Every row gives one point. Before rounding, the points of a table are all equally far from one centre. They may lie mostly on one side of it. Write the centre, to within rounding.

Points:
[[-0.48  0.22 -0.36]
 [-0.63 -0.15  0.14]
 [-0.23 -0.16 -0.41]
 [-0.27 -0.19 -0.38]
 [ 0.05 -0.36 -0.05]
 [-0.70  0.08 -0.02]
 [-0.67 -0.07  0.03]
 [-0.54 -0.07  0.38]
 [ 0.05 -0.35  0.14]
 [-0.40 -0.27 -0.26]]
Centre: [-0.18  0.09  0.04]

Points (13 x 6):
[[-0.43  0.43 -0.02 -0.25 -0.25 -0.34]
 [-0.13  0.14  0.13 -0.77 -0.34  0.11]
 [-0.67  0.42  0.09 -0.02 -0.18 -0.02]
 [ 0.10  0.76 -0.31 -0.27 -0.33  0.12]
 [-0.33  0.29 -0.29  0.05  0.17  0.29]
 [-0.40 -0.01  0.35 -0.03  0.30  0.03]
 [-0.07  0.28 -0.18  0.32  0.12  0.30]
 [-0.54  0.56  0.37 -0.40 -0.28  0.48]
 [-0.39  0.52 -0.08 -0.25 -0.41 -0.22]
 [-0.26  0.35  0.00  0.33  0.19  0.39]
 [-0.41  0.04 -0.14 -0.37  0.11 -0.02]
 [-0.01  0.42 -0.26  0.04 -0.43 -0.10]
 [ 0.14  0.32  0.57 -0.56  0.36  0.37]]
Centre: [-0.03  0.41  0.22 -0.20 -0.06  0.16]

Points, 12 rows:
[[-0.29  0.51 -0.01 -0.58 -0.08 -0.04  0.16  0.39]
 [ 0.10  0.43 -0.10 -0.26 -0.01 -0.35  0.21  0.03]
 [-0.14  0.31 -0.36 -0.45 -0.31 -0.19  0.29 -0.11]
 [-0.03  0.60 -0.22 -0.40 -0.69 -0.16 -0.17  0.20]
 [ 0.37  0.38 -0.13 -0.42 -0.44  0.06 -0.18 -0.23]
 [ 0.02  0.48 -0.06 -0.56 -0.49  0.10 -0.62  0.01]
 [-0.34  0.47 -0.39 -0.22 -0.16  0.14 -0.61 -0.01]
 [ 0.26  0.44 -0.15 -0.80 -0.13 -0.07 -0.16 -0.08]
 [-0.42  0.48 -0.30 -0.50 -0.11 -0.08  0.21  0.22]
 [ 0.20  0.18  0.17 -0.22 -0.51  0.04 -0.44  0.24]
 [ 0.18  0.49  0.07 -0.81 -0.31  0.02 -0.14  0.19]
 [ 0.02  0.02 -0.51 -0.22 -0.39 -0.14 -0.15  0.39]]
Centre: [-0.08  0.29 -0.14 -0.35 -0.20 -0.01 -0.19  0.10]

Points:
[[-0.10 -0.18 -0.44 -0.75 -0.14 -0.40 -0.11  0.02 -0.02 -0.01  0.51]
 [-0.03 -0.42 -0.37  0.16  0.07 -0.30  0.17  0.06  0.08  0.01 -0.18]
 [-0.07  0.00 -0.76 -0.54  0.14 -0.09 -0.20  0.21  0.07 -0.33 -0.14]
 [ 0.21 -0.07 -0.57 -0.26  0.35  0.34  0.29 -0.01  0.12  0.04  0.25]
 [ 0.48  0.20 -0.13 -0.37 -0.55 -0.47 -0.22  0.15  0.38  0.29 -0.08]
 [-0.10  0.15 -0.46 -0.45  0.65 -0.35  0.20  0.31  0.32  0.01  0.26]
 [ 0.26  0.37 -0.62 -0.44 -0.22 -0.27 -0.28 -0.08 -0.31  0.19 -0.11]
 [ 0.28  0.10 -0.52  0.01  0.10  0.20 -0.43 -0.22  0.45 -0.14  0.05]
 [-0.12  0.38 -0.03 -0.17 -0.40 -0.31 -0.01 -0.23  0.81 -0.10  0.10]
 [-0.48  0.07 -0.44 -0.13 -0.12 -0.18 -0.68 -0.02  0.41  0.74 -0.03]
 [-0.30  0.10  0.08 -0.94 -0.23 -0.16  0.07  0.12  0.51  0.08 -0.08]
 [-0.35  0.27 -0.36 -0.61 -0.36  0.45 -0.28 -0.09  0.38 -0.06  0.42]
 [-0.58  0.39  0.28 -0.25  0.33 -0.27 -0.37  0.00  0.35  0.21  0.03]
 [ 0.31  0.43 -0.65  0.00  0.18  0.26 -0.09 -0.12  0.47  0.30  0.47]]
Centre: [-0.13  0.20 -0.28 -0.23 -0.07 -0.07 -0.09  0.18  0.25  0.25  0.12]

Points:
[[-0.04  0.45  0.00 -0.04  0.17 -0.67 -0.36  0.09 -0.37 -0.21 -0.24 -0.49]
 [-0.31  0.74  0.42  0.18  0.31 -0.54 -0.27 -0.06 -0.24  0.38 -0.15  0.10]
 [-0.13  0.29  0.36  0.03  0.12 -0.76  0.00 -0.14 -0.52  0.32  0.02 -0.11]
 [-0.45  0.87 -0.03 -0.10  0.18 -0.47 -0.04  0.26 -0.21 -0.02 -0.13 -0.17]
 [ 0.21  0.68 -0.08  0.45 -0.24 -0.18 -0.07  0.02 -0.19  0.40 -0.01  0.42]
 [ 0.24  0.41  0.45  0.31  0.12 -0.56 -0.10  0.11  0.04  0.63 -0.24 -0.28]
 [ 0.25  0.35 -0.28  0.03  0.55 -0.48 -0.36  0.19 -0.22  0.36 -0.34  0.13]
 [-0.08  0.55 -0.38 -0.04  0.24 -0.52 -0.38  0.01  0.14  0.44 -0.41 -0.15]
 [-0.08  0.12  0.17  0.09 -0.16 -0.30  0.03  0.03 -0.66  0.36 -0.20  0.04]
 [ 0.20  0.50  0.30  0.23  0.45 -0.58  0.27 -0.03 -0.39  0.11 -0.29 -0.09]
 [-0.05  0.55  0.10 -0.03  0.29 -0.48 -0.48  0.18  0.43  0.25 -0.01  0.04]
 [ 0.08  0.67  0.01  0.11  0.37 -0.59  0.30 -0.25 -0.36  0.07 -0.27 -0.28]
 [-0.07  0.34  0.02  0.06  0.39 -0.47 -0.15  0.61 -0.11  0.42  0.17  0.10]
 [-0.06  0.42 -0.35  0.35 -0.17 -0.52  0.18 -0.16 -0.14  0.47 -0.26 -0.11]
 [-0.32  0.31 -0.09 -0.21  0.07 -0.46 -0.33  0.25 -0.48 -0.01  0.22 -0.09]
 [ 0.03  0.36  0.18  0.26  0.16 -0.70 -0.25  0.10 -0.22  0.26 -0.10  0.48]
 [ 0.27  0.61  0.43  0.17  0.23 -0.64 -0.07  0.27 -0.50  0.55 -0.16 -0.16]
 [-0.14  0.65  0.18  0.07  0.17 -0.53 -0.37 -0.24 -0.23  0.28 -0.27  0.41]
 [ 0.29  0.32  0.14  0.21  0.05 -0.46 -0.20  0.03  0.39  0.64  0.01 -0.11]]
Centre: [ 0.12  0.53  0.01  0.08  0.08 -0.32 -0.16  0.04 -0.18  0.22 -0.02 -0.12]

Points (21 x 14):
[[ 0.41 -0.16  0.03 -0.53 -0.29 -0.13  0.41  0.31  0.23  0.57  0.08  0.38
  -0.20  0.39]
 [ 0.13 -0.48  0.02 -0.39 -0.04 -0.26  0.34 -0.11  0.11  0.83  0.55  0.22
   0.13 -0.52]
 [ 0.67 -0.39  0.11 -0.32 -0.02 -0.15 -0.09 -0.25  0.34  0.75  0.39  0.22
  -0.31  0.03]
 [ 0.23 -0.32 -0.08 -0.48  0.06  0.18 -0.08 -0.04  0.51  0.43 -0.03  0.52
  -0.55  0.04]
 [ 0.01 -0.19  0.22 -0.33 -0.23 -0.55  0.07 -0.14  0.18  0.88  0.01  0.41
   0.09 -0.15]
 [ 0.23 -0.21  0.30 -0.50 -0.38 -0.34  0.46 -0.32  0.19  0.64 -0.06  0.25
   0.04  0.16]
 [ 0.56 -0.40  0.14 -0.53 -0.13  0.00 -0.17  0.23  0.04  0.35  0.49  0.03
  -0.31  0.31]
 [ 0.35  0.14  0.25 -0.20 -0.19 -0.12  0.19 -0.33  0.18  0.48  0.29  0.64
   0.08  0.12]
 [ 0.03  0.09  0.47 -0.29 -0.22 -0.33  0.68 -0.14 -0.14  0.30  0.54  0.06
   0.18  0.07]
 [ 0.15 -0.08  0.26  0.07 -0.07 -0.25  0.66  0.11  0.00  0.62  0.05  0.33
   0.31  0.15]
 [ 0.12  0.14 -0.20 -0.40  0.25 -0.60  0.24 -0.05  0.04  0.43  0.05  0.20
  -0.46  0.46]
 [ 0.44 -0.18  0.17 -0.63  0.28 -0.23 -0.02 -0.15  0.34  0.88  0.07 -0.31
  -0.21 -0.08]
 [ 0.42  0.02  0.16 -0.68 -0.01 -0.08  0.15  0.00  0.05  0.68  0.03  0.23
   0.20  0.17]
 [ 0.32 -0.38 -0.11 -0.35 -0.13 -0.30 -0.04 -0.02  0.17  0.38 -0.44  0.45
  -0.20 -0.07]
 [-0.09  0.20 -0.38 -0.10 -0.03 -0.39  0.62 -0.40  0.27  0.27  0.19  0.20
   0.14  0.32]
 [ 0.06 -0.02  0.25 -0.65  0.01 -0.43  0.26 -0.44  0.08  0.63  0.09  0.21
   0.18  0.08]
 [ 0.18 -0.04  0.37 -0.70 -0.05 -0.44  0.25 -0.03  0.29  0.75  0.01  0.16
  -0.37  0.26]
 [ 0.49  0.02  0.08 -0.43  0.04 -0.49  0.22 -0.04 -0.14  0.23  0.56  0.29
   0.12 -0.30]
 [ 0.48 -0.23  0.09  0.06 -0.15 -0.47  0.49  0.40  0.38  0.75  0.14 -0.08
   0.19  0.12]
 [-0.42  0.00  0.25  0.09  0.12 -0.30 -0.01 -0.20 -0.06  0.81  0.11  0.18
   0.20  0.10]
 [ 0.04 -0.49  0.05 -0.50  0.33 -0.39  0.19 -0.16  0.02  0.64  0.08  0.19
  -0.33  0.38]]
Centre: [ 0.01 -0.09  0.00 -0.12 -0.06 -0.11  0.18  0.01  0.24  0.31  0.22 -0.10
 -0.20 -0.10]

Points, 25 rows:
[[ 0.52 -0.26  0.15  0.29 -0.30  0.72 -0.46  0.19  0.38 -0.28  0.02 -0.35
  -0.17 -0.07 -0.55 -0.08  0.14  0.53  0.14  0.25]
 [ 0.37 -0.42  0.00  0.27 -0.43  0.36  0.17  0.04 -0.09  0.07  0.39 -0.44
  -0.40 -0.11 -0.46 -0.42 -0.11 -0.14 -0.14  0.26]
 [ 0.28 -0.44 -0.07  0.09  0.14  0.19 -0.15 -0.04 -0.29 -0.10  0.56 -0.07
  -0.73 -0.04 -0.15  0.28  0.10  0.27 -0.07  0.34]
 [ 0.54 -0.28 -0.32  0.27 -0.33  0.62 -0.48  0.18 -0.17 -0.41  0.16 -0.24
  -0.23 -0.33 -0.33 -0.17 -0.22  0.23  0.01  0.25]
 [ 0.12 -0.21 -0.06  0.34 -0.08  0.70 -0.26 -0.14 -0.16 -0.36 -0.15  0.06
  -0.30  0.10 -0.01 -0.38  0.59  0.44  0.11  0.45]
 [ 0.36 -0.62 -0.09  0.53 -0.16  0.56 -0.20  0.24 -0.16 -0.44 -0.16 -0.29
  -0.17  0.11  0.05 -0.05  0.46  0.12  0.24  0.51]
 [ 0.14 -0.57 -0.03  0.25 -0.08  0.49 -0.22 -0.21 -0.35 -0.36  0.02 -0.30
  -0.11 -0.47 -0.31 -0.18  0.24  0.14  0.02  0.02]
 [ 0.67 -0.33 -0.05  0.24 -0.18  0.40 -0.10 -0.07  0.18 -0.15 -0.06  0.02
   0.16 -0.08 -0.72 -0.34  0.40  0.09 -0.44  0.32]
 [ 0.25 -0.25 -0.06 -0.03 -0.29  0.33 -0.70 -0.06 -0.16 -0.10  0.24 -0.26
   0.05 -0.49 -0.27  0.17  0.14  0.59 -0.07  0.35]
 [ 0.47 -0.06  0.06  0.11 -0.18  0.30 -0.16 -0.07 -0.27 -0.03 -0.21  0.20
  -0.33 -0.35 -0.70 -0.26  0.21  0.59 -0.07  0.18]
 [ 0.51 -0.36 -0.73  0.19 -0.09  0.46 -0.13 -0.40 -0.24 -0.19  0.05 -0.21
  -0.04 -0.13 -0.45  0.08  0.14  0.42  0.14  0.05]
 [ 0.45 -0.63 -0.37  0.48 -0.39  0.22 -0.32  0.27 -0.05 -0.30  0.15 -0.34
  -0.31  0.01 -0.71 -0.04 -0.25  0.63 -0.03  0.19]
 [ 0.41 -0.26 -0.27  0.87 -0.28  0.46 -0.15 -0.42  0.05  0.11  0.32 -0.02
   0.01  0.18 -0.54 -0.09  0.32 -0.02  0.02  0.26]
 [ 0.20 -0.41 -0.29  0.61 -0.17  0.26 -0.07  0.20 -0.10 -0.25  0.18 -0.33
  -0.20  0.18 -0.57 -0.18 -0.01  0.91 -0.31  0.38]
 [ 0.51 -0.29  0.01  0.48  0.16  0.31 -0.44  0.02 -0.15 -0.25  0.03 -0.25
  -0.64  0.25 -0.50 -0.43  0.50  0.44  0.35  0.43]
 [ 0.37 -0.51 -0.18  0.63 -0.33  0.35 -0.39  0.35 -0.09 -0.11  0.16 -0.41
  -0.13 -0.10 -0.38 -0.44 -0.02  0.17  0.28 -0.02]
 [ 0.50 -0.32 -0.06  0.32 -0.04  0.29 -0.26 -0.14 -0.13 -0.22 -0.07 -0.05
  -0.37 -0.36 -0.33  0.01 -0.12  0.75 -0.26  0.23]
 [ 0.48 -0.72 -0.54  0.31 -0.27  0.33 -0.21  0.25 -0.20 -0.06  0.07 -0.27
  -0.52  0.14 -0.34  0.14  0.29  0.55  0.35  0.18]
 [ 0.64 -0.21 -0.13  0.79 -0.15  0.44 -0.09 -0.09  0.15 -0.01  0.00 -0.25
  -0.54 -0.19 -0.14 -0.12  0.20  0.42  0.12  0.25]
 [ 0.51 -0.57 -0.37  0.35 -0.13  0.41 -0.27  0.22  0.02  0.02  0.29 -0.20
  -0.44 -0.27 -0.62 -0.08  0.06  0.50  0.26  0.23]
 [ 0.43  0.01 -0.44  0.05 -0.24  0.61 -0.42 -0.44  0.09 -0.30 -0.13 -0.12
  -0.44  0.08 -0.80  0.05 -0.06  0.48  0.21  0.16]
 [ 0.29 -0.13 -0.20  0.53 -0.08  0.57 -0.58  0.02  0.02  0.16 -0.25 -0.37
  -0.17 -0.27 -0.54 -0.20  0.48  0.15  0.19 -0.05]
 [ 0.36 -0.38 -0.52  0.56 -0.23 -0.02 -0.23 -0.11 -0.58 -0.22  0.10 -0.23
  -0.24 -0.38 -0.45 -0.32  0.09  0.22 -0.28  0.28]
 [ 0.35 -0.57 -0.60  0.12 -0.12  0.50 -0.21  0.17  0.02 -0.12  0.04 -0.06
  -0.31 -0.39 -0.07  0.14  0.25  0.38  0.14  0.34]
 [ 0.21 -0.68  0.06  0.43 -0.09  0.28  0.09 -0.06 -0.39 -0.12  0.11 -0.21
  -0.58 -0.10 -0.44 -0.03 -0.01  0.03  0.41  0.38]]
Centre: [ 0.14 -0.11 -0.19  0.19 -0.26  0.03 -0.25 -0.01  0.03 -0.17 -0.01 -0.24
 -0.24  0.18 -0.40 -0.01  0.22  0.15  0.00  0.34]
